Each row is a point. The ring and each string are closed loops that go straight from each point to the next, and from the last back to the first. Before rounding, they use only three directions, however many columns there are. How many times does the string pass through the ring? Passing back the other way cancels.

Ring (8 x 3):
[[ 4.7  1.8  1.4]
 [ 2.0  4.7 -0.5]
 [-2.3  5.2 -3.8]
 [-6.2  1.5 -5.9]
 [-6.6 -2.0 -4.1]
 [-3.6 -5.9  0.8]
 [ 1.2 -6.2  3.2]
 [ 4.8 -3.4  2.9]]
String, 8 rows:
[[ 2.1  3.9 -4.5]
 [-2.8  6.4 -8.9]
 [-1.9 -0.2 -5.0]
 [-3.9 -1.5 -0.6]
 [-4.2 -4.5  6.1]
 [ 1.0 -7.2  8.0]
 [ 1.4 -1.5  5.3]
 [ 1.7  0.2  0.0]]
Times through: 0

Ring:
[[ 2.7  1.2  1.9  9.5  0.0 -5.3 -2.8 -0.9]
 [ 2.8  4.0  3.3  9.1 -1.1 -3.0 -3.5 -1.1]
 [-0.8  3.8  3.0  4.5 -1.3  1.3 -1.6 -0.7]
 [-6.6  1.0  0.6 -1.4 -0.7  5.4  1.5  0.0]
 [-9.5 -2.9 -1.4 -5.0  0.9  5.4  4.1  0.7]
 [-8.2 -4.9 -1.4 -4.8  2.0  2.7  4.6  0.9]
 [-4.4 -4.9 -0.6 -1.1  2.5 -1.6  3.2  0.6]
 [ 0.2 -2.0  0.6  5.6  1.4 -4.9 -0.2 -0.3]]
String:
[[-2.5  2.6  0.8  5.7 -1.3  1.3 -1.7 -0.8]
 [-0.8  1.2  2.9  2.2  0.2 -0.4  0.0 -0.3]
 [-0.1  0.5  3.9  0.5  0.9 -1.0  0.9 -0.1]
 [ 0.5  1.7  5.1 -0.2  0.6 -0.2  0.8 -0.1]
 [-0.2  3.8  5.1  0.8 -0.7  1.9 -0.3 -0.4]
 [-2.8  5.4  2.3  4.5 -2.5  4.3 -2.2 -0.9]
 [-5.2  4.0 -1.2  7.0 -2.8  4.3 -2.7 -1.0]
 [-1.8  1.8  1.7  3.9 -0.6  0.5 -0.8 -0.5]
 [-1.9  0.7  1.5  3.3  0.0 -0.1 -0.2 -0.4]
 [-2.5  4.1 -0.4  9.6 -2.5  1.3 -3.7 -1.3]
 [ 0.5  5.1  0.9 12.1 -2.5 -1.1 -5.0 -1.5]
 [-0.8  1.9  0.9  7.2 -0.8 -1.2 -2.1 -0.8]
 [ 0.8 -0.4  3.3  2.4  1.2 -3.0  0.5 -0.1]
 [ 6.5  1.0  5.3  7.6  1.4 -8.1 -2.0 -0.7]
 [ 5.7  3.0  1.9 15.5 -0.8 -8.0 -5.6 -1.6]
 [ 1.0  2.7 -0.8 14.1 -1.6 -4.0 -5.0 -1.5]
 [ 5.0  2.9  1.3 15.8 -1.0 -7.6 -5.7 -1.6]
 [ 1.1  2.7  0.0 12.4 -1.4 -3.6 -4.3 -1.3]
 [-1.8  1.1  0.3  6.3 -0.5 -0.8 -1.5 -0.7]
 [-1.2  3.5 -0.7 11.6 -2.2 -0.8 -4.3 -1.4]
 [ 5.2  6.4  3.2 15.1 -2.4 -4.7 -6.5 -1.9]
 [ 5.6  6.5  4.8 12.3 -2.0 -4.0 -5.5 -1.6]
 [ 0.6  6.6  1.8 11.5 -3.1  0.4 -5.2 -1.6]]
Times through: 2
